Rows are points. Two turns around zero, p and q, are shown by what they do to some points. Where does a point land after both, in the order given? Backwards means that the second turn is done in reverse. Each puzzle has new turns, and all numbers are rounded.

Turn p:
[-21 -17  -5] => [ -2 -12 -25]
[ 28   0 -27] => [ -7 -24  30]
[-37   3 -10] => [ 24 -10 -28]
[31 15 41] => [-15  45  25]
Turn q:
[-35  14  -6] => [ 4 -9 37]
[-4 -6 36] => [ 35  -7 -10]
[ 37   6 -21] => [-27  26 -20]
[10 -7 36] => [ 32   0 -21]
[ -9  -7 -45] => [-43 -11  15]
Where do these land?
q, then p: [22 -8 -5] => [ 16 -18  -2]
p, then q: [17 21  6] => [23 15 -3]
p, then q: [-44 -31  13] => [-52  -4  19]
p, then q: [ 6 15 10] => [10 16  1]
q, then p: [ 25  23 -48] => [ 50  14 -27]
q, then p backwards: [-26 -19  24] => [-12  12 -36]

Turn p:
[ -9 -13   3  11   6 -11] => [ 10 -10   1   2 -18   1]
[ 4 20  4  8  1 -9] => [  1   6  -3 -22   0   5]
[  2  -7 -37   2 -26  24] => [-41 -23  -4  15  15   4]
[ 2 16 -3 -4 12 -8] => [  2   6  10 -17   3  -6]
[ -7 -11   8 -19 -44  18] => [-19  13  -8  36  10  30]
[ 11 -10   5  -4  11 -12] => [21 -6  4  0  5 -3]
[-11  -2   8  -4  22  -5] => [ 13   8  10  -1 -13 -15]
[ 7  7 11 10 18  4] => [ 10   6 -11 -12  -2 -16]
Turn q:
[-18  11   2 -11   3  -2] => [-4 14  4  1  1 19]
[ 18  15   1 -14   8  18] => [  1   1 -22  11 -23   4]
[ -5  -6   2 -17  14  -8] => [ 1 -3  1 17  8 16]
[  1  12 -15   0  13 -10] => [-1 17 -5 15  7 -6]
[  3  -3 -15  48   9  -7] => [ 21  14  14  -5  10 -42]
[ -3  -9  10  -4 -27  -7] => [-14 -14   2 -21   9   6]
[ 13  12  18  -9 -12  -3] => [ -2  -6 -23 -14   0  10]
[-16 -33  -2  20  11  13] => [ 17 -13  38   4  -4 -10]
[  8   1  -1 -13 -18   5] => [-18  -9  -9  -6  -7   3]
Where do these land?
q, then p: [ -5 -18   9   2  29  -5] => [ 17 -10 -27  -4   7 -10]
p, then q: [  1   8   4 -15 -10 -15] => [ 12   0 -10  -1 -18   9]
q, then p: [-12  13 -18  -1 -11 -10] => [ -7  19  11 -12 -14  -3]
q, then p backwards: [ 18   0  11 -29 -31 -12] => [ 13   8 -20  30 -27  12]
q, then p: [ 3 14 11 14  9 21] => [-5 -1 -3 -4 26 18]
q, then p: [-19   7 -17 -17 -13   8] => [-17  23  -3   4 -19   6]
p, then q: [  8 -13 -13  30  15  -6] => [-19 -27  10   9  15  -6]
q, then p backwards: [ 0 -8 13 24  0  9] => [  5   0   1   4  23 -18]
p, then q: [ 6 -4  2 -7 12  9] => [ 6  4 -6  4 14 -6]
